Each row of a before or after table is a point. The points were changed in one or more steps. Then noise was added and the rows were shuffled. The steps act on columns, c1 being the first. Name the steps. A step turns or swaps two columns, mirrors them in a line or flattens them onto one, adds a multiple of one to another, or multiplies or shifts one. Angles are multiples of 10 degrees, from the lower column toward the higher: turns from -170 to 170, lines from 10 to 170 but not 90. Use the fewest steps. Two steps may share a column if one is a turn and the other turns, adds or multiplies; they go together, in the order done. Otherwise the lowest column goes first.

Before (10 x 3):
[[-3.0,-2.4,-4.8],
[-4.1,-3.1,2.3],
[-1.2,-0.3,-5.3],
[3.6,-2.4,-3.1],
[-5.1,0.7,-0.8],
[-2.7,0.6,0.4],
[5.7,0.0,-2.2],
[2.6,3.3,-3.4],
[-5.3,4.2,6.1],
[-5.0,5.3,-3.7]]
After (10 x 3):
[[-0.6,0.6,-5.0],
[-4.9,0.3,-1.6],
[-3.5,5.1,2.8],
[-4.8,-4.0,-3.4],
[-2.7,-2.9,3.2],
[-0.2,2.0,-2.3],
[-1.6,0.0,5.8],
[5.0,6.3,-5.7],
[-3.6,9.1,-4.6],
[1.5,-4.9,-4.4]]
Steps: swap c1 and c3; multiply c2 by 1.6

Before (10 x 4):
[[5.5,-0.2,5.1,-8.3],
[-2.5,-3.9,4.7,3.3],
[1.3,1.3,4.4,2.2],
[-4.3,-7.5,4.3,3.0],
[6.2,-0.2,-1.7,-4.4],
[-1.6,3.0,0.1,-6.2],
[0.5,1.7,-4.1,-2.3],
[-3.6,2.6,1.3,3.6],
[-2.5,2.8,4.7,1.3],
[-4.2,-4.4,4.3,-3.9]]
After (10 x 4):
[[-2.7,2.5,-3.6,-0.3],
[0.6,4.1,-3.5,-2.7],
[-0.8,-0.8,1.5,7.6],
[-0.5,2.6,-0.3,-5.3],
[5.8,-2.6,-5.7,-0.7],
[1.6,0.0,4.3,1.8],
[-0.7,-2.0,-5.9,-4.1],
[5.8,2.8,1.0,2.7],
[2.7,1.7,-4.9,9.5],
[0.6,-5.8,-6.8,-5.4]]
Steps: turn c1 and c4 by 130 degrees; mirror c2 and c3 in the line at 10 degrees

Before (9 x 6):
[[-0.1,-3.7,0.1,6.1,-3.0,0.0],
[-4.0,-3.8,-2.5,-0.2,-1.0,-0.5],
[-4.9,-0.2,3.7,2.7,-6.6,-1.0],
[1.0,1.6,0.0,-1.2,4.1,-0.2],
[-6.6,-1.8,-0.5,3.4,-3.1,-3.4],
[-0.7,-3.4,-0.5,-1.3,-6.3,-3.1],
[4.8,4.0,-1.3,-1.4,7.1,-2.2],
[5.0,11.2,-9.3,-0.1,5.9,-0.7],
[-4.3,-2.8,0.8,1.5,-5.1,4.1]]
After (9 x 6):
[[-4.2,-2.0,4.2,-2.3,-4.9,4.5],
[-5.4,1.1,-2.7,-5.5,-0.5,1.2],
[10.0,12.0,-0.6,-4.9,3.5,-4.7],
[-6.6,1.4,1.3,-1.4,-4.6,0.1],
[-5.1,-1.0,-0.1,-3.4,-0.1,5.4],
[6.1,1.9,0.0,-6.4,2.6,-7.2],
[-1.9,-1.7,-2.0,0.8,-1.4,2.0],
[-1.6,-1.1,-2.6,-5.8,-6.4,2.8],
[2.0,-0.2,0.3,-6.2,2.2,-2.9]]
Steps: turn c1 and c2 by -30 degrees; turn c2 and c3 by 50 degrees; shift c4 by -5.0; turn c5 and c6 by -50 degrees

Before (10 x 8):
[[-2.9,-5.0,-7.0,-6.2,7.6,-1.6,1.3,-5.2],
[-1.0,0.5,-5.1,0.5,-3.4,3.2,3.9,-3.9],
[2.4,-6.2,5.3,-3.7,5.1,-2.9,-3.1,-2.1],
[-2.0,-2.8,2.1,1.3,0.8,5.8,-2.0,4.1],
[2.2,-7.7,-4.4,-3.7,1.0,-0.4,3.0,1.3],
[1.5,4.1,-5.7,2.6,-5.0,4.0,-6.4,0.8],
[-6.5,2.9,2.7,2.6,-1.3,-4.5,-4.0,-2.8],
[0.4,-7.7,3.3,5.3,3.0,-0.1,0.8,3.0],
[1.5,3.1,-3.7,6.7,-1.2,4.3,5.5,1.7],
[0.5,-0.8,5.7,1.8,0.8,-3.3,0.5,5.1]]
After (10 x 8):
[[-8.6,2.8,-0.4,3.3,-0.9,-5.6,-4.3,1.8],
[0.9,-6.2,2.1,1.7,4.8,-5.2,-2.8,-4.2],
[-4.8,-2.5,5.4,-3.7,0.6,3.5,-1.7,1.2],
[-4.9,-4.8,-7.5,4.6,7.7,3.0,1.3,-7.0],
[-1.3,-7.7,2.9,-2.6,3.0,-1.9,1.0,5.1],
[-0.6,-0.5,2.5,-5.2,0.8,-6.1,0.8,3.1],
[-0.7,3.5,-0.5,-0.3,-1.5,6.0,4.9,7.0],
[-0.3,-8.0,-3.9,-1.7,1.0,2.7,3.6,-2.7],
[-0.6,4.1,-1.4,-0.5,-4.4,6.3,-5.8,3.1],
[-3.2,-0.1,-2.2,4.0,-3.8,5.6,3.3,0.1]]
Steps: shift c1 by -2.0; turn c3 and c6 by -40 degrees; turn c4 and c8 by 80 degrees

Before (8 x 9):
[[-3.4,2.4,0.5,1.1,-4.3,1.4,-1.3,-0.1,7.4],
[3.0,0.9,-2.8,1.0,-2.7,1.7,2.1,-2.3,-0.5],
[-4.9,-4.4,3.7,4.8,5.6,-2.6,4.3,-0.2,2.7],
[-3.2,-1.3,1.4,-2.6,3.4,3.0,1.2,-1.0,-0.9],
[2.7,2.6,4.9,-1.8,-2.4,-6.5,-1.3,1.3,3.2],
[2.6,-2.3,-4.1,-0.7,3.4,1.1,3.9,1.7,5.9],
[-0.9,-3.0,5.8,4.5,4.4,3.0,5.6,-3.7,3.4],
[-3.9,2.7,-1.5,-3.1,-1.4,3.2,4.2,2.8,-2.2]]
After (8 x 9):
[[-8.3,-1.2,4.3,-2.8,-1.0,3.1,0.7,3.4,-1.3],
[-12.3,-4.5,8.4,4.9,-0.4,-2.5,2.9,5.8,2.5],
[7.6,0.7,-5.6,1.4,-2.2,1.6,1.4,-2.9,-0.6],
[-9.3,2.4,4.3,1.3,-0.2,1.3,-0.8,-4.5,7.4],
[9.2,2.7,2.1,-1.8,1.2,-6.5,-1.1,-2.2,3.2],
[-0.7,-2.9,6.3,4.3,-3.6,2.8,4.0,4.3,3.5],
[-11.7,3.1,2.5,-3.1,2.7,3.2,2.9,-1.2,-2.3],
[5.8,-2.1,-6.5,-0.7,1.8,1.1,2.7,3.2,6.0]]
Steps: multiply c1 by 3; turn c1 and c3 by -20 degrees; swap c5 and c8; multiply c7 by 0.7

Before (10 x 11):
[[-0.8,-1.5,4.8,-4.4,1.8,-0.4,1.8,0.9,-5.6,-0.4,-1.4],
[7.2,-1.6,-2.4,2.0,0.2,1.2,2.7,2.8,-3.1,-0.3,3.8],
[2.4,0.1,-6.2,0.8,-3.8,0.9,-1.6,4.3,1.5,1.0,1.3],
[-0.8,4.0,1.9,-2.2,0.2,-1.3,3.4,-2.5,-1.3,2.8,-4.3],
[3.4,-0.1,4.4,-1.2,-2.3,2.5,-0.1,-3.5,-2.3,3.2,-3.3],
[2.5,3.6,0.1,-5.4,-6.7,-2.6,3.3,1.1,2.9,-1.7,5.3],
[0.3,-1.0,2.7,-4.7,3.8,-0.8,0.3,-3.7,-2.9,-2.4,-3.7],
[1.1,2.6,1.5,-2.8,3.5,-0.9,-2.5,-1.3,-3.9,2.6,-2.0],
[-1.1,4.1,5.1,-1.6,3.6,-2.9,0.7,1.5,1.1,-0.8,-2.7],
[-3.8,9.6,1.1,1.0,1.2,2.7,0.2,0.4,2.2,0.6,-1.0]]
After (10 x 11):
[[1.3,-0.2,14.2,-5.7,1.8,-1.9,0.1,-1.2,-4.7,-0.3,-1.4],
[-1.0,2.5,-18.8,1.4,-4.1,1.1,-0.4,4.3,0.7,-0.5,1.7],
[-4.3,1.0,0.5,2.7,-6.8,-3.5,2.2,6.1,-5.8,3.1,4.0],
[-3.1,0.2,4.4,-4.3,3.4,2.2,1.8,2.9,-2.5,-2.9,-1.3],
[-3.8,-2.7,15.5,0.8,3.3,-1.0,2.7,7.9,-1.1,0.1,-2.5],
[-7.5,-7.2,3.3,2.0,1.4,0.8,-2.7,14.9,1.3,-1.0,-0.8],
[-1.1,6.9,-7.0,-3.5,0.1,-2.5,-1.8,1.0,1.9,1.3,3.4],
[1.0,0.5,7.5,-2.9,3.4,-0.3,0.5,-4.6,-4.2,1.1,-4.0],
[-4.1,-2.1,5.9,-1.4,-0.2,-3.5,0.5,3.8,-2.2,-4.3,-3.0],
[-0.9,3.3,13.1,-2.1,-1.9,0.7,-2.1,-3.2,-1.3,-4.2,-1.8]]
Steps: add 1.5 times c2 to c8; turn c1 and c2 by 110 degrees; multiply c3 by 3; swap c4 and c9; mirror c6 and c7 in the line at 140 degrees; mirror c10 and c11 in the line at 80 degrees

Before (14 x 12):
[[-2.7,0.3,2.5,4.1,3.9,-3.4,-2.3,1.4,-0.8,-0.2,1.8,-1.0],
[1.3,-4.3,1.1,-4.2,0.1,2.4,3.3,4.5,3.5,1.1,5.0,-3.9],
[-1.1,-1.3,5.1,-2.1,-5.1,1.5,2.4,2.5,1.8,4.6,0.0,4.9],
[-2.3,1.9,4.8,-1.7,-4.2,5.0,-6.1,2.5,-3.3,-2.8,-0.9,0.9],
[-7.3,-3.1,6.6,1.0,-4.2,-0.6,-0.1,2.7,-1.8,-3.6,-0.1,2.4],
[-3.2,2.3,-0.5,-4.1,-1.0,0.9,-0.7,3.2,-1.1,-3.6,3.8,1.4],
[-5.3,-7.5,7.1,2.8,1.5,1.6,2.1,-1.5,-1.9,5.0,-1.7,3.6],
[-1.9,-2.9,-0.6,-3.9,1.6,2.2,-6.3,6.7,-3.1,-0.4,-0.2,2.8],
[-7.0,-3.6,-2.5,1.1,-0.9,-4.9,-1.7,6.0,-0.2,-1.9,-5.3,-3.7],
[1.3,-0.5,-2.8,-4.6,2.4,-1.5,-2.6,-1.2,-4.0,1.3,-0.1,1.0],
[1.9,-7.3,-0.9,4.1,-0.4,-0.9,2.8,0.1,4.9,3.3,1.5,1.3],
[1.8,0.9,7.7,-3.5,0.0,-1.3,3.6,-1.3,0.3,-2.9,1.2,2.8],
[-5.1,-1.5,-2.4,-0.2,2.2,3.5,3.6,7.7,2.6,-3.6,-1.5,-3.2],
[-2.9,1.4,4.9,1.1,2.3,0.9,-6.1,-1.6,6.5,-2.5,4.2,-0.6]]
After (14 x 12):
[[2.3,-2.7,4.9,-1.7,2.5,6.3,5.5,-4.1,-0.2,-2.7,-2.8,2.2],
[-1.5,-4.5,-2.3,0.0,-3.4,2.9,-4.7,-7.2,5.4,-3.5,-4.7,-7.9],
[2.2,-3.4,-0.3,-4.1,0.9,1.4,0.3,-3.7,2.1,-3.0,11.4,3.7],
[-1.4,-1.0,5.9,-2.0,4.6,3.1,-2.9,-1.8,4.8,4.8,0.2,12.2],
[-7.3,-5.3,7.2,2.7,-2.0,1.7,-1.6,1.8,1.1,5.2,-4.9,8.3],
[-2.8,-1.9,-0.8,-3.6,-1.9,1.5,4.8,-7.7,-0.4,-1.1,-0.8,7.4],
[-7.4,1.8,-0.8,4.4,0.6,-0.8,-2.9,0.5,7.8,3.1,4.4,3.3],
[-3.6,-7.1,-2.8,1.2,2.1,-4.5,0.4,-6.0,2.8,-2.3,-16.1,-9.7],
[-3.1,-7.5,6.7,1.0,3.7,0.6,-0.2,-2.1,0.8,-3.9,-0.1,6.0],
[1.2,-2.6,4.8,0.8,-1.9,0.4,6.3,0.1,9.6,-2.5,12.7,-1.6],
[-0.5,1.2,-2.7,-4.9,-1.6,-2.5,2.9,0.9,-0.4,1.2,0.0,2.7],
[1.2,1.8,7.8,-3.6,0.6,-1.2,-3.1,2.1,3.4,-3.0,3.3,6.8],
[0.1,-2.6,2.4,4.2,-2.1,-4.4,1.8,-1.6,2.2,-0.3,5.5,-2.5],
[-4.3,1.1,1.3,-4.1,-0.6,2.3,-3.9,-3.8,6.4,1.2,14.7,-10.2]]
Steps: swap c1 and c2; mirror c5 and c6 in the line at 100 degrees; turn c7 and c8 by 170 degrees; shift c9 by 3.0; multiply c11 by 3; multiply c12 by 2.5

Before (12 x 14):
[[7.3,-4.9,-0.5,4.2,-2.0,-4.7,-5.5,-2.4,4.4,0.7,1.0,-4.6,-1.7,0.1],
[0.2,-3.6,2.7,-3.3,-0.5,-3.7,1.6,2.0,1.6,6.2,-2.2,1.7,-5.3,1.8],
[-2.2,-3.3,-5.7,1.3,6.0,1.8,1.3,-3.9,-2.7,-3.4,-4.1,-4.8,-3.8,0.3],
[4.7,2.7,0.9,2.8,-1.1,-3.0,1.7,1.0,4.1,-2.8,-7.6,-5.0,-2.7,-6.0],
[3.3,0.9,2.0,-1.9,-0.1,-7.4,-3.8,3.3,-1.1,0.7,-3.5,-4.5,-4.5,-0.3],
[2.7,2.9,-4.5,-3.0,0.8,1.6,-4.4,3.4,-4.5,3.2,0.9,-4.5,0.0,0.7],
[-2.4,-4.5,-4.5,-1.8,6.2,-3.8,-2.5,-3.5,1.4,1.0,-0.8,4.1,-0.1,0.1],
[-2.8,-0.7,2.9,-1.7,0.2,2.4,-2.9,-4.8,-4.7,-1.3,-2.7,-5.3,1.2,-6.4],
[0.9,0.1,0.2,2.7,-0.6,1.3,-8.0,3.5,4.8,1.4,-2.3,-0.2,-2.5,0.2],
[0.2,0.0,-2.1,0.2,-1.0,0.8,0.1,-0.5,-3.7,1.4,0.3,4.0,-4.4,-8.1],
[-0.4,3.7,1.0,-1.6,4.3,-6.2,1.0,-5.0,-0.7,-3.5,1.6,0.6,-3.5,-3.2],
[0.3,-1.4,-0.1,-4.1,4.8,2.5,-0.8,1.6,1.4,-2.0,-5.4,-3.0,-3.7,-4.0]]
After (12 x 14):
[[-2.7,-4.6,-2.5,-5.4,-5.9,-3.8,-2.0,-0.7,1.4,2.1,-0.8,10.7,2.2,-0.3],
[4.8,2.6,-0.1,8.2,4.6,-3.5,2.0,-2.5,4.2,-1.8,-7.2,1.7,-1.5,-6.1],
[-2.3,-3.0,-3.9,4.0,2.5,1.7,1.2,-5.0,-2.5,-2.4,-4.4,17.7,1.0,0.3],
[-0.8,3.9,-1.3,-4.6,-1.7,-6.4,1.1,-4.4,-0.7,-2.6,1.7,9.6,1.9,-3.2],
[-2.2,-0.9,3.1,-5.1,4.8,2.4,-2.7,0.2,-4.8,-0.1,-3.0,4.6,3.2,-6.0],
[3.1,0.9,1.8,-6.3,4.5,-7.5,-3.9,-3.6,-1.0,1.6,-3.4,3.9,-3.6,-0.3],
[0.8,0.3,0.3,8.0,0.7,1.1,-8.0,-1.3,5.2,2.2,-2.0,-1.1,-3.2,0.5],
[2.6,3.0,-6.0,-9.4,3.5,1.6,-4.3,0.7,-4.6,4.1,1.2,5.6,-2.2,0.4],
[0.0,-0.2,-2.0,0.3,-3.2,0.6,-0.1,-4.1,-3.6,2.4,0.5,-6.0,-0.7,-8.1],
[7.4,-5.0,2.1,12.8,5.4,-4.5,-5.8,-2.2,4.4,1.5,1.0,-0.5,1.3,0.3],
[0.8,-1.5,0.3,-12.3,1.3,2.9,-0.8,-3.2,1.5,-0.7,-5.9,13.8,-1.9,-4.0],
[0.6,-3.7,4.5,-10.0,-1.3,-3.9,1.5,-4.3,1.4,7.4,-2.4,-2.8,-3.3,1.7]]
Steps: add -0.5 times c2 to c3; multiply c4 by 3; turn c5 and c12 by 110 degrees; multiply c12 by 2.5; multiply c8 by 0.7; turn c8 and c13 by -70 degrees; shift c10 by 1.0
